Rows are points. The points of each table are mixes of a few directions, plus a little noise. Count the directions of each table, and those that both share. Where both have some left over, give the other angles between the two spaces (their principal angles), to ten degrees, smallest first.

First (7 x 3)
[[ 27.6  27.8  22.4]
 [-23.5 -23.6 -19.0]
 [  7.9   8.0   6.4]
 [ -1.5  -1.5  -1.2]
 [-26.7 -26.9 -21.6]
 [ -0.1  -0.2  -0.1]
 [ 16.3  16.4  13.2]]
Second (7 x 3)
[[ 20.6  20.8  16.7]
 [  5.1   5.4   4.3]
 [ -4.0  -3.9  -3.4]
 [-38.1 -38.5 -31.0]
 [ 14.6  14.8  11.9]
 [ 11.1  11.0   9.0]
 [ -9.2  -9.4  -7.6]]
Directions: first 1, second 1, shared 1

First (6 x 4)
[[  6.5 -21.6 -25.9   8.9]
 [-11.2  29.9  16.8 -21.9]
 [ 12.0 -28.9  -5.6  26.4]
 [ -7.4  24.2  28.2 -10.3]
 [ -5.2  12.3   1.2 -11.9]
 [  5.3 -15.9 -14.6   8.8]]
Second (7 x 4)
[[-21.6  -9.0  -2.4  -2.6]
 [  0.2  12.5   7.6  -6.9]
 [  3.4 -10.7 -34.1  -5.2]
 [  6.2 -26.4 -30.2  10.8]
 [-24.2  21.7  48.1  -6.3]
 [ 21.0  14.6   5.8  -0.9]
 [ 15.5  -2.8   4.8  11.2]]
Directions: first 2, second 3, shared 2

First (9 x 6)
[[-14.6 -36.9  10.3  -8.0  10.3  24.6]
 [  3.2   8.0  -2.2   1.6  -2.1  -5.3]
 [  5.9  14.7  -4.0   3.0  -4.3  -9.9]
 [ -4.6 -11.5   3.2  -2.4   3.3   7.7]
 [ 13.9  34.7  -9.7   7.2  -9.9 -23.2]
 [-14.6 -37.0  10.1  -7.8  10.3  24.7]
 [  9.9  25.3  -7.0   5.3  -7.1 -16.8]
 [ 18.1  45.9 -12.7   9.7 -12.8 -30.7]
 [-17.0 -43.3  11.8  -9.0  12.1  28.8]]
Second (6 x 6)
[[ -3.8  -9.2   2.4  -2.0   2.9   6.1]
 [  3.3   8.9  -2.5   1.7  -2.3  -6.0]
 [  1.7   4.5  -0.9   1.0  -1.4  -3.4]
 [ -3.2  -8.3   2.5  -1.9   1.8   5.7]
 [-20.5 -51.5  14.2 -11.1  14.3  34.0]
 [ 21.6  55.7 -15.7  11.4 -15.6 -37.0]]
Directions: first 1, second 1, shared 1

First (9 x 8)
[[ -8.4  21.0  -6.0  18.5  11.2   6.3  15.7  19.4]
 [  1.8  19.5  11.3 -42.1  -3.6  -1.9 -26.2 -67.1]
 [  8.0 -10.5   6.6 -14.2 -14.6  -3.5 -12.0 -20.1]
 [  4.9 -17.6  -1.9   8.5 -35.7  11.0   7.5  28.9]
 [ -2.4 -29.5  -7.3   3.7  13.9  -4.3   1.6  27.3]
 [  9.9   2.2   4.8  28.4  -4.4  -8.5  10.8   9.7]
 [  7.5 -21.7   0.5  14.7  -1.0  -8.4   3.6  17.4]
 [-24.3  10.8 -15.2 -24.8  18.7  19.5  -0.3  11.5]
 [  3.3  25.6   7.3   7.1  15.2 -10.2  -0.6 -27.1]]
Second (7 x 8)
[[ -2.6  17.2  30.3   5.5   1.1 -14.4  13.7  -8.7]
 [  4.4   3.1 -11.8   7.2   9.4   1.1  -4.6  -4.0]
 [-20.1 -26.5  -1.6 -49.5  16.5  -7.8 -26.0 -19.9]
 [-15.9  -9.2 -36.5  30.7   8.3  -1.8  -0.4  37.4]
 [ 15.6  20.0  -1.5  23.2  -9.5   6.9   8.5  -2.6]
 [ 15.3 -16.1  35.2 -14.0   7.1   0.7  17.1   8.9]
 [  2.6  10.7 -13.8  -2.7 -33.5  14.6  -9.7 -10.4]]
Directions: first 4, second 5, shared 3; angles 70

First (8 x 9)
[[ 15.4   5.1  12.5   6.0   0.7  -1.1  -8.5   4.9 -17.4]
 [ -0.2 -22.8  -4.0   0.6  -9.0  -5.2  -4.4   8.6   2.5]
 [  5.5   4.1   4.8   1.9   1.3   0.0  -2.3   0.9  -6.3]
 [-34.7 -29.0 -31.3 -12.7  -8.4  -1.1  15.6  -4.7  41.2]
 [  6.4  19.6   8.1   1.6   7.1   3.7   0.0  -4.5  -9.0]
 [ 29.6  -6.0  21.2  11.7  -4.9  -5.9 -19.4  15.4 -32.0]
 [ 25.3  16.0  21.9   9.5   4.1  -0.5 -12.4   5.4 -29.7]
 [-47.0  12.5 -33.1 -19.1   8.7  10.3  31.7 -25.3  50.5]]
Second (8 x 9)
[[ -8.1   6.7 -17.4 -28.5  41.9 -16.2  15.5 -31.2 -17.5]
 [  5.9 -19.3   4.3  13.9 -35.6   5.3  -1.6  -4.7 -15.0]
 [  6.8  -1.8  11.1   5.7 -17.3  12.7  -4.2  18.1  11.0]
 [-14.6  16.3 -16.9  -3.5  40.3 -23.3  -1.2 -17.6  -0.1]
 [ 14.0  -5.7  22.8   8.6 -37.5  29.0  -6.6  38.7  21.4]
 [-11.4   4.2 -14.2  14.7  12.1 -21.3  -6.6 -18.0  -8.3]
 [ 10.3   0.1   9.2 -36.6   8.3  21.4  16.8   9.3   4.1]
 [ -3.3   0.7  -0.2  25.6 -12.9  -6.7 -14.2   4.8   4.9]]
Directions: first 2, second 3, shared 0; angles 50, 90

First (10 x 11)
[[  8.9  19.2  -0.6  20.9  16.9  19.4  12.8   4.4   7.5  -1.1   0.2]
 [ 14.7   2.9   1.9   2.0 -20.9 -22.9 -20.0 -15.5 -14.0  29.5  -6.1]
 [  4.3  -1.6  34.5  -2.5   0.7  12.3  37.6  20.4   9.7  -9.1  22.9]
 [-15.4 -29.2   2.4 -24.2 -16.8  15.2  -8.6  34.7  -1.6   4.4  20.1]
 [  3.3 -19.6  37.8 -18.8   3.7   0.5 -20.1 -10.1 -27.1  11.3 -13.0]
 [ -1.0  -1.4  31.5  -6.0  16.9  -3.2  26.5 -11.4   2.6 -24.4  -2.7]
 [ -5.9  -4.8 -23.2  -4.4   3.8 -12.2 -39.4 -23.6 -15.7   5.6 -27.3]
 [-14.2   5.7 -28.5   9.7  23.6  31.4   5.1  19.1  15.9 -22.8   1.6]
 [ -2.2   6.0 -17.6  -0.3 -19.5 -41.8  11.9 -20.8  11.7  -8.8   1.0]
 [  7.8  22.4 -38.3  24.3  -7.6   0.3  -5.7   2.5  11.3  14.7   1.9]]
Second (10 x 11)
[[ 15.6  29.2 -19.3  29.6  10.9  -1.2   3.0 -12.1   6.9   8.6  -6.2]
 [ -7.9 -18.1  22.8 -17.3  13.1  10.1   1.7   5.4  -8.1 -11.1   1.3]
 [ 12.5  20.1  23.2  -1.9 -28.5  -4.3 -26.0 -36.4 -22.9  18.0 -44.1]
 [  5.6   4.0  13.9  -0.9  -3.3 -19.4  12.1 -17.9   0.2  -4.3  -3.9]
 [-10.9 -23.8 -28.0  -7.0 -10.0 -15.4   8.1  32.2  15.1   3.9  42.0]
 [ -2.9  10.2 -18.3  10.0  -0.2  -4.5  23.2   8.4  19.3 -13.2  13.7]
 [  5.7  -6.4  -3.5   8.8  14.2  15.4   9.5  30.3   6.0  10.1  29.1]
 [-21.3 -11.0  -0.3 -20.2 -16.1  11.1   6.7  17.5  10.0 -19.2   4.6]
 [-18.6 -16.0   8.0 -31.5 -11.9 -13.4 -28.6 -28.5 -19.0 -13.6 -35.4]
 [ 20.5  13.1   1.4  26.4  31.7  20.1  -9.6   1.2  -7.6  21.4  -0.6]]
Directions: first 5, second 6, shared 5

First (9 x 12)
[[-12.7 -17.8 -45.6 -27.3 -17.0 -14.9   9.3  -8.6  12.5   2.4 -14.9  18.0]
 [ -1.5  -1.8  -5.5  -2.2  -0.4  -1.1   1.0  -0.3   0.7   0.5  -1.8   1.7]
 [-12.2  -3.0  -9.7 -19.9  19.6  16.6 -17.4  19.7   0.3   7.3 -17.2 -25.9]
 [ 10.3   3.6  26.7  14.5  -9.3  -1.1  11.9 -12.5 -10.4 -10.7  25.7  -2.8]
 [ 14.7  20.6  50.9  26.1   4.7   4.3  -6.8   4.8   0.3  -2.9  16.3 -16.5]
 [ -1.0 -13.8   5.6  12.3  23.9  35.0  18.3  -5.2 -57.5 -18.9  33.0  -6.8]
 [  4.7   6.2  -9.5   6.5 -14.1 -23.2  -0.6  -4.7  23.7   8.5 -14.0  27.8]
 [  2.4  -2.6  16.9  -4.7  -7.1   3.7   4.9  -4.0  -4.9  -8.9  17.8 -19.8]
 [ -4.9   7.8 -30.6  -7.9  -0.3 -20.7 -18.8  12.7  37.3  23.2 -44.7  24.9]]
Second (9 x 12)
[[  1.0 -10.0  -3.7   6.5   6.0   9.4   9.7  -5.2 -19.2  -8.5   9.3   2.5]
 [ 12.3 -10.2  12.0  11.3  -1.7   0.0 -10.3   3.0  19.4  -8.3 -10.9 -23.5]
 [  6.0 -22.5  -5.6  16.1  11.4  20.0  15.5  -9.9 -33.3 -19.9  15.5   0.0]
 [ 16.1   2.5  26.6   3.0 -14.4 -18.3 -32.4  13.7  64.3   3.8 -33.5 -40.3]
 [-17.7  26.0  -9.3 -22.7  -6.0 -13.3   1.1   3.7   1.6  22.7   1.3  24.4]
 [-25.3  23.3 -24.0 -23.0   3.3  -2.2  19.3  -4.2 -34.5  19.0  20.5  45.5]
 [ 10.1 -13.5   5.9  12.2   1.9   5.6  -2.5  -1.8   2.8 -11.2  -2.8 -15.2]
 [  6.5 -21.8  -3.4  15.8  10.5  18.4  12.5  -8.8 -27.4 -18.0  12.4  -2.9]
 [-10.6  26.2   1.0 -20.4 -10.9 -19.1 -11.9   8.7  25.7  22.1 -11.2   8.4]]
Directions: first 4, second 2, shared 1; angles 60
